Rows are points. The ring and each string are closed loops that go straight from each point to the next, and from the last back to the first. Before rounding, they use only three directions, however many columns there are. How many times does the string pass through the ring? Passing back the other way cancels.
In the rows, 128 means zero.

Ring, 10 rows:
[[127 137 159 146]
 [113 154 123 120]
 [115 152  94  85]
 [124 137  88  65]
 [128 119 103  70]
 [124 106 129  93]
 [127  94 176 138]
 [136  91 194 154]
 [146  95 202 164]
 [138 121 179 157]]
String (30 x 4):
[[125  88 212 176]
 [ 97 112 186 170]
 [102 126 154 141]
 [138 107 155 119]
 [160  74 167 105]
 [138  79 149  94]
 [132  93 123  75]
 [163  89 110  47]
 [157 103 121  71]
 [117 127 131 111]
 [ 80 153 104 108]
 [100 154  67  60]
 [158 132  50   8]
 [173 120  71  20]
 [146 120 116  80]
 [ 99 141 124 117]
 [ 72 159 107 117]
 [128 136  61  32]
 [180  98  75   7]
 [168  96 106  46]
 [133 114 135 102]
 [106 128 138 123]
 [167  82 150  88]
 [152  76 168 110]
 [129  80 189 144]
 [ 93 111 182 167]
 [102 124 161 148]
 [122 117 157 133]
 [185  63 206 135]
 [172  63 219 154]]
Times through: 0

Ring, 8 rows:
[[135 146 114 130  98 160 200  95]
 [151 155  73 142 101 153 201 102]
 [148 152  65 143 112 140 183 110]
 [132 139  86 137 137 116 141 125]
 [115 125 132 124 161  93  99 139]
 [102 116 177 112 168  90  84 140]
 [ 96 116 192 108 142 121 123 117]
 [111 129 160 117 113 149 170  99]]
String, 30 rows:
[[121 133 152 120 135 123 140 120]
 [133 139 164 118 137 120 140 126]
 [117 133 172 114 115 147 169 103]
 [ 93 122 160 115  83 185 211  69]
 [101 127 135 122  91 174 202  78]
 [118 133 128 125 119 140 164 106]
 [152 152 124 129 132 121 153 129]
 [159 159 101 136 109 145 191 112]
 [133 141 121 129 127 129 156 118]
 [117 136  97 133 100 159 193  90]
 [131 146  58 143  82 175 224  80]
 [161 163  39 151  93 158 215 100]
 [172 166  52 149 115 133 184 121]
 [150 149 113 132 139 114 143 133]
 [130 139 103 133 127 128 155 116]
 [120 135  74 139 120 135 163 107]
 [120 133  68 140 131 123 147 116]
 [135 139  81 139 154  96 115 140]
 [143 143 119 130 155  96 116 144]
 [122 133 128 126 139 117 134 124]
 [101 119 134 122 147 111 117 122]
 [ 93 111 156 116 172  85  76 140]
 [108 118 176 113 189  67  56 159]
 [131 134 162 118 170  83  89 152]
 [130 136 141 123 145 110 127 131]
 [131 136 156 120 156  99 111 141]
 [123 129 184 112 167  90  93 147]
 [ 73 100 230  96 159 106  90 124]
 [ 67 100 210 100 137 131 122 104]
 [ 92 116 160 115 125 138 148 102]]
Times through: 1
String, 32 rows:
[[125 142  93 134  87 173 214  82]
 [158 164  52 148  70 185 249  81]
 [173 170  53 149  91 160 221 102]
 [169 164  84 141 121 129 174 126]
 [137 143 117 130 131 124 151 122]
 [121 137  86 136 108 149 182  98]
 [124 141  43 147  95 161 202  88]
 [144 151  26 153 109 141 186 107]
 [155 153  75 142 138 111 145 134]
 [142 144 121 129 142 111 135 133]
 [115 130 115 128 131 126 145 115]
 [103 121 102 130 139 117 129 117]
 [ 99 117 111 128 156 100 103 129]
 [ 92 113 129 123 149 110 112 121]
 [120 131 134 124 142 115 130 125]
 [132 136 143 123 157  97 111 141]
 [119 125 173 115 183  71  67 158]
 [ 83 103 203 104 186  74  53 148]
 [ 73  99 201 103 167  96  78 130]
 [ 77 100 225  98 178  85  63 140]
 [ 73 100 223  98 164 101  83 128]
 [ 66  98 213 100 146 121 108 111]
 [ 59  94 230  95 141 129 114 104]
 [101 119 207 104 145 118 120 122]
 [124 134 167 116 140 118 134 125]
 [125 135 139 123 133 124 144 120]
 [ 96 121 151 118 111 152 169  93]
 [ 91 120 158 115  93 174 196  76]
 [114 134 146 120  90 174 206  82]
 [109 134 127 124  73 192 231  66]
 [110 131 119 127  97 165 195  85]
 [127 140 115 129 108 150 183 100]]
Times through: 2
